Every row gives one point. Each copy is the shape, with its points in the same order, stretched, turned, moved and blurred by noise. Some copies are also mirrored. Which?
In the rows, zero is written as 128.

Shape (8 x 2):
[[127 146]
 [140  89]
 [167 130]
 [188 147]
 [112 100]
 [ 97 126]
 [126 140]
 [157  81]]
Copy 1 (8 x 2):
[[141 159]
 [104 118]
 [100 163]
 [ 84 188]
 [140 113]
 [165 125]
 [141 155]
 [ 88 120]]
Copy 1 is: mirrored
Copy 2 (8 x 2):
[[140 129]
 [ 94 149]
 [131 174]
 [158 187]
 [101 124]
 [122 109]
 [132 134]
 [ 86 170]]
Copy 2 is: mirrored
Copy 3 (8 x 2):
[[110 139]
 [121  85]
 [144 130]
 [162 138]
 [ 97  98]
 [ 82 129]
 [106 136]
 [138  79]]
Copy 3 is: only turned
Copy 4 (8 x 2):
[[129 139]
 [114  84]
 [157 112]
 [182 111]
 [ 98 106]
 [ 94 135]
 [127 132]
 [125  70]]
Copy 4 is: only turned

Shape (8 x 4):
[[110 124 152 139]
 [162  95  97 178]
 [131 101 145  93]
 [132 178 147 136]
 [131 166 116 125]
 [107 146 131 103]
 [125  63 117 105]
 [148  97 136 147]]
Copy 1 (8 x 4):
[[120 147 171 135]
 [160  96 125 179]
 [131 105 177  96]
 [143 191 138 114]
 [132 164 116 109]
 [107 150 146  96]
 [116  63 168 119]
 [152 110 165 148]]
Copy 1 is: only turned
Copy 2 (8 x 4):
[[129 135 163 137]
 [147  66 131 180]
 [122 106 139  93]
 [172 170 137 132]
 [155 153 114 128]
 [124 151 132 112]
 [ 85  70 137 108]
 [152  88 154 143]]
Copy 2 is: only turned
Copy 3 (8 x 4):
[[106 147 142 144]
 [132 153  54 138]
 [103 138 140  80]
 [159 117 156 155]
 [151  92 135 135]
 [113 102 157 122]
 [ 74 136 100  77]
 [121 162 104 118]]
Copy 3 is: mirrored

Shape (12 x 6):
[[160 114 136 149 107 112]
 [164 134 125 149 102 104]
 [159 146 162 141 109  95]
 [119  88  93  91 118 180]
 [128 109  96  71 152 165]
 [ 75 102  94 103  85 137]
 [160 160 101 143 143 162]
 [ 99 106  88 126 133 125]
 [146 140 136 158 107 128]
 [137 149 176 157 121 126]
 [ 90 130 102  67 100 142]
 [134 139 147 142 123 104]]
Copy 1 (12 x 6):
[[153 142 140 157 106 106]
 [164 135 136 165 124 115]
 [164 120 170 148 126 109]
 [126 174  84  90  76 135]
 [130 183 101  70 108 128]
 [129 109  68  96  93 121]
 [134 171 118 152 140 168]
 [111 137  80 117 126 108]
 [140 131 137 164 119 135]
 [127 118 172 154 118 134]
 [148 119  89  67 110 133]
 [139 120 146 141 131 113]]
Copy 1 is: mirrored
Copy 2 (12 x 6):
[[158 104 133 189 136 118]
 [170 112 114 188 124 103]
 [141 144 136 189 146  91]
 [163 103 149  91  82 159]
 [175 132 143  71 122 138]
 [107  91 135  88  65 121]
 [175 160  94 157 125 150]
 [126  88 101 104 120 123]
 [140 133 117 186 120 121]
 [115 149 148 196 144 118]
 [131 132 137  74  64 105]
 [134 132 124 162 143 103]]
Copy 2 is: only turned
Copy 3 (12 x 6):
[[132 132 127 169 120 138]
 [142 157 115 170 120 120]
 [154 154 146 163 125 112]
 [119  92  83  92  97 164]
 [101 119  93  66  86 157]
 [114  75  86 100 139 110]
 [126 176  81 117 122 153]
 [ 82 117  96 111 130 131]
 [142 149 115 154 146 135]
 [168 154 152 148 152 137]
 [133  92  95  82 116  97]
 [135 149 146 143 136 112]]
Copy 3 is: mirrored
Copy 4 (12 x 6):
[[153 107 139 129 114 121]
 [169 114 123 126 113 107]
 [161 120 130 145 134  85]
 [ 92 102 105  68 120 172]
 [110 109  93  64 165 166]
 [ 84 120 117  40  84 111]
 [167 163  98 122 140 159]
 [129 131 144  52 125 129]
 [151 143 130 131 111 114]
 [130 154 143 159 136  99]
 [ 87 125  89  49 124 110]
 [146 134 145 124 137  98]]
Copy 4 is: mirrored

Shape (13 x 9):
[[135  99 130 229 117 112 135 120 117]
 [129 144 130  78 122 158 126  79  99]
 [140  99 114 192 160 112 107 124 145]
 [131 140 107 110  83 125 110 113 102]
 [131 119 113 176 138 136 147 148 121]
 [145 161 178 133  98 109 135 102 134]
 [114  92 131 191 124 118 132 125 145]
 [148 161 131  98  94  82 147  64 125]
 [171 107 127 101  94 143 135 105 128]
 [128 114 106 195 138 120 131 163 156]
 [148  94 127 181 151 101 132 157 103]
 [112 107 143 112 111 109 118 120 122]
 [159 145 136 113 100 132  90 104 111]]
Copy 1 (13 x 9):
[[143  74 154 142 144 202 137  69 131]
 [119 168 115 165 110  99 122 125  72]
 [153  95 140 154 163 155 130  75 163]
 [125 138 126 125  95 129  94 114  96]
 [135 113 123 140 155 184 141 121 145]
 [131 133 184 156  77 123 149 121 104]
 [116  82 143 143 141 158 146  88 143]
 [148 172 163 119  71  91 149  92  89]
 [153 115 104 154  71 116 137 114  99]
 [136  95 136 138 154 179 141 105 183]
 [168  78 138 131 170 173 134 118 130]
 [119 101 144 126 113  99 127 121 105]
 [146 140 141 162  85 120  94 112 104]]
Copy 1 is: mirrored
Copy 2 (13 x 9):
[[105  96 190 144  88 121 117  45  97]
 [153 121  92 151 137 188 133 129 105]
 [143 124 164 122 122 108 101  53 123]
 [125 141 112 155  92 168  95 130 105]
 [107 133 150 119 116 113 134  82  98]
 [152 129 158 182  91 152 161 132 122]
 [113 107 180 113 100 120 118  68 127]
 [166 115  91 199  69 145 145 134 137]
 [170 127 106 126  86 165 137 113 111]
 [117 148 173 115 101  92 123  69 122]
 [130  99 168 126 105  87 116  83  82]
 [132 107 140 129 104 139 128 138 131]
 [164 140 131 155 106 171  99 124 101]]
Copy 2 is: mirrored

Shape (16 x 11):
[[115 112 128 132  90 151 100 166 150 126 164]
 [ 90 183 137 111 170  89 131 160  81 136 134]
 [ 93 101 131 128 144 175  94 126 142 115 143]
 [131  70 117 126 140 138 117 127 141 114 178]
 [187 144 107 125 141 110 141 111 109 154  81]
 [ 81  71 111 160 111 141 103 144 181 113 152]
 [122  84 160 120 105 113  94 116 147 134 153]
 [135 132 133 113 137  99 137 119  98 133  77]
 [161 176 161 149 162 112 128 121 100 109 105]
 [168 133 150 104 129 132 151 142 114 128  86]
 [131 110 149 128 137 133 112 134  91 133  95]
 [114  91 136 118 122 130 126 131 167  78 131]
 [147 157 124  88 132 132 118  93 124 120 100]
 [127  83 116 114 135 128  70 166 146  96 141]
 [111 186 169 106 209 105 131 162 126 165 109]
 [ 95 176 161 100 194 123 162 162  90 139 136]]
Copy 1 (16 x 11):
[[108 151 151 139  89 151 112 167 125 139 182]
 [103 167 138  59 133  68 110  94 109 140  83]
 [ 99 121 167 139 152 145  92 151 149 105 135]
 [146 108 150 139 144 138 119 166 121 123 162]
 [167 143  81 126 109 131 143 112 122 104  67]
 [110 128 166 178 148 127 108 193 159 138 166]
 [162 104 155 143 107 134  89 134 141 149 161]
 [134 117 108 119 101  92 125 108 146 109  69]
 [148 171 135 127 114 109 138  67  98  90  78]
 [134 131 128 104  79 127 155 110 130 102  79]
 [125 104 133 134 107 111 111 120 114 106  90]
 [143 124 166 138 119 121 135 149 163  95 150]
 [140 139 105  94 112 140 118  96 166  80  96]
 [149 136 157 137 112 120  77 187 131 109 141]
 [130 175 168  51 137 101 121  87 125 151  36]
 [ 87 152 163  45 151  95 149  90 110 130  68]]
Copy 1 is: only turned
Copy 2 (16 x 11):
[[137  86 138  91 102 146 106 161 127  98 153]
 [ 73 197 152 127 150 144 145 168  83 126 117]
 [128  96 142  93 154 151 100 130 159 122 110]
 [161  87 120 118 164 135 143 142 139 121 142]
 [157 156 142 154 113  70 129 141  81 137  87]
 [111  52 113 113 126 140 102 143 163 112 156]
 [140 105 161 102 137 120 110 130 136 141 166]
 [106 155 163 124 127  82 139 131  86 122 100]
 [121 183 184 177 135 126 110 138  82 108 105]
 [143 145 175 118 115  85 146 148  95  97  95]
 [121 115 177 113 138 107 131 143 100 136  88]
 [127 100 134 109 146 118 125 114 143  66 148]
 [142 182 147 111 133  90 111 121 100 113  98]
 [129  71 139  90 162 115 102 174 126  98 139]
 [ 81 211 192 144 146 123 125 198 135 133 108]
 [ 88 203 168 123 158 155 166 170 116 115 104]]
Copy 2 is: only turned
Copy 3 (16 x 11):
[[127 127 134 134  81 164  99 164 136 137 148]
 [ 90 161 106  94 146  73  93 174  98 150 146]
 [ 95 126 138 118 128 189 103 143 129 131 135]
 [118 101 122 138 121 159 108 121 135 118 178]
 [137 126  90 103 126  91 166 124 116 147  88]
 [ 79 101 137 158 100 186  98 151 167 101 148]
 [108 114 141 134  82 146  77  99 147 138 138]
 [ 98 126 108  82 115  91 134 122 117 137  98]
 [136 166  95  99 141 106 117 136  86 117  85]
 [142 123 128  79 111 103 142 134 100 125  94]
 [100 108 110  94 112 128 115 130  88 142 106]
 [112 115 141 102 100 152 105 123 157  84 137]
 [136 161 118  69 124 124 135 112 140 156  97]
 [129  84  97  94 104 155  79 145 140 127 153]
 [118 141 137 104 187  80  90 180  99 147  94]
 [103 152 143  95 175  87 110 180  74 134 142]]
Copy 3 is: only turned
Copy 4 (16 x 11):
[[120 130 158 121  92 164  88 129  98  89 151]
 [ 83 144 145  73 133  59 118 167  88 146 140]
 [111 122 134 109 157 169  88 115 105 102 160]
 [127  85 129 133 126 146 119 108 110 108 185]
 [168 121  92 135 121  78 122 132 105 163 104]
 [ 90  88 134 142 103 168  64 129 142 100 158]
 [120  77 178 122 123 145 105 110 118 112 131]
 [136 105 114 105 137  89 122 151 113 140  95]
 [118 157 130 145 154  67 124 133  94 130 108]
 [155 132 115 130 136 119 150 156 101 133 103]
 [128 107 121 115 148 122 114 141  79 119 105]
 [129 103 144 140 133 146 111 143 151  84 143]
 [165 142 128  93 147 107 119 115 129 121 112]
 [147  96 159 125 134 138  69 152 106  86 158]
 [ 95 162 155 104 166  86 132 180  95 206 129]
 [ 83 162 131  80 158  94 164 172  83 162 156]]
Copy 4 is: only turned

Shape (16 x 12):
[[138 104 133 125  96 140  94 115  91 149  93 137]
 [104  97 113 143 100  78 151 130 126 154 103 110]
 [121  87  82 171  90 115 133 122 163 112 164 148]
 [140 127 130 132 117 122 157 126  69 169 115 121]
 [165 117 143 108 192 159  86 138 136 102 174 167]
 [ 87  81  90 141 112 127 153  90 126 130 118 108]
 [ 81 106 151 143 119 130 133 132  98 144 109 141]
 [ 95 114 117 165  86 106 159  95 116 120 143 151]
 [170 134 153  89 152 158 121 160 146 126 115 181]
 [108 131 108 160 125  86 114  88 168 129 148 150]
 [162  85 114 115 146 119  77 143 147  90 184 154]
 [130 125 156 100  97 150 132 109  97 122 114  90]
 [ 83 119  99 128 100 120 119 123 150 149 181 143]
 [157 102 183 110 130 145 101 152 110 101 136 114]
 [154 141 112  91 163 130  81 166 126  69 150 175]
 [138 140 142 145 140 174  98 154 116 114 129 101]]
Copy 1 (16 x 12):
[[100  97 187  98  98 125 119 126  93 145 107 133]
 [140 117 133 128 173 143 144 177 102 121 105 119]
 [122  81  60 140 141 154 124 156 140 123 149 134]
 [130  91 205 106 138 147 157 127 106 105  90 106]
 [ 79 122 137 125  95 174 105  60 178 142 138 112]
 [108 115 101 119 126 155 126 179  96  99  98 102]
 [106 116 192 100 140 156 122 172 120 110 125 115]
 [124  99 112 100 142 160 145 160 121  74 144 133]
 [150 134 173 115  80 146 119 103 173 170 112 140]
 [104 133  71 127 147 140 149 127 131 126 174 127]
 [108  92  96 136 124 189  89  81 164 157 140 143]
 [135 108 176  79 124 110  90 127 109  85  77 120]
 [129  83 102  89 158 138 136 153 156 143 149  97]
 [114 106 180 120 142 154  66 110 154 119 101 141]
 [143 129 133 111  83 192  83  84 139 161 161 126]
 [103 106 180 134 119 127  69 123 135 120 124  81]]
Copy 1 is: only turned
Copy 2 (16 x 12):
[[155 115 116 138  96 135 112 100 120 123  96 122]
 [103 125 122 138 129 104  90 106 123 122 159 120]
 [122 145 171  97  86 102 106 135 161 135 155 127]
 [157 130 102 175 139 119 124 123 119 105 130 122]
 [156 121 126  60 145 182 165 125 169 124 110 125]
 [ 85 158  99 135  91 113 107 112 159 106 161 133]
 [ 99 121 147 156 105 133 134  90 130 101 118 119]
 [119 137 149 138  87  79 145 103 145 106 161 133]
 [149  68 124  93 146 161 146 150 143 131  96 109]
 [114 122 143 103 122  84 131  83 170 152 141 140]
 [157 119 165  51 130 172 116 127 161 139 144 126]
 [118 144  93 123 109 139 148 103 112 123 117  83]
 [118 126 149 130  94 120 139 100 170 170 166 125]
 [138 133 127  88 133 181 136 112 125 111 119  86]
 [148  97 152  50 144 176 148 160 123 146 111 154]
 [132 168 122 120 124 154 138 130 127 135  83 104]]
Copy 2 is: only turned
Copy 3 (16 x 12):
[[163 141 123  92 127 158 130 111 142 133 105  82]
 [141  76 137  98  98 135  83 122 124 123 125 145]
 [168 157 145 117  94 151  49 107 118 131 151 176]
 [116  99 154 116 140 167 158 135 112 137 120 100]
 [149 209  75  97 176 127 162 157 118 152 164 109]
 [135  96 167  97 122 150  74  84 143 164 141 159]
 [124 126 149 113 129 110 111 123 124 162 103 100]
 [150 153 183 131 111 135  89 107 129 146 104 181]
 [168 165  78  68 114 133 162 168 111 180 132  98]
 [185 149 138 142 129 111  95  93 113 134 123 195]
 [163 207  72  90 138 135 105 146 125  92 155 129]
 [118 143 148 108 107 138 168 116 176 133 137  95]
 [148 151 144 122  97  98  91  80  90 139 158 140]
 [129 175 105 108 126 118 151 168 168 106 150  75]
 [136 220  30  78 140 148 150 145 121 136 100 125]
 [116 148  91 150 134 140 157 132 145 156 163  71]]
Copy 3 is: only turned
Copy 4 (16 x 12):
[[154 151 154  63 126 134 120 123 122 109 117 124]
 [114 135 181 107 109 122 135 157  95 182  97 141]
 [136 115 163 119 155 133 144  95 149 212 104 139]
 [149 113 154  90 111 138 133 175 101 122 143 133]
 [151  72  99 116 193  93 141  72 146  85 119 108]
 [101 137 160  90 137 138 122 127  99 197 127 106]
 [100 143 153 104 139 146 135 151 120 124 114 143]
 [107 140 169 111 139 160 150 123 120 179 151 162]
 [171 104  72 122 149 122 137  99 114  74  96 135]
 [115 131 170 137 149 108 109  97 124 182 129 162]
 [149  82 132 102 179  83 167  61 163 135  95 111]
 [125 140 141  92  90 131 149 117 119 100 148  96]
 [109 131 129 118 139 106 133 119 167 194 124 152]
 [128 101 137 103 131 119 165  98 142  66 106  94]
 [170 122  88 119 201  81 185  81 143  94 112 124]
 [156 124 138 134 151 117 130 121 163  84 126  83]]
Copy 4 is: mirrored
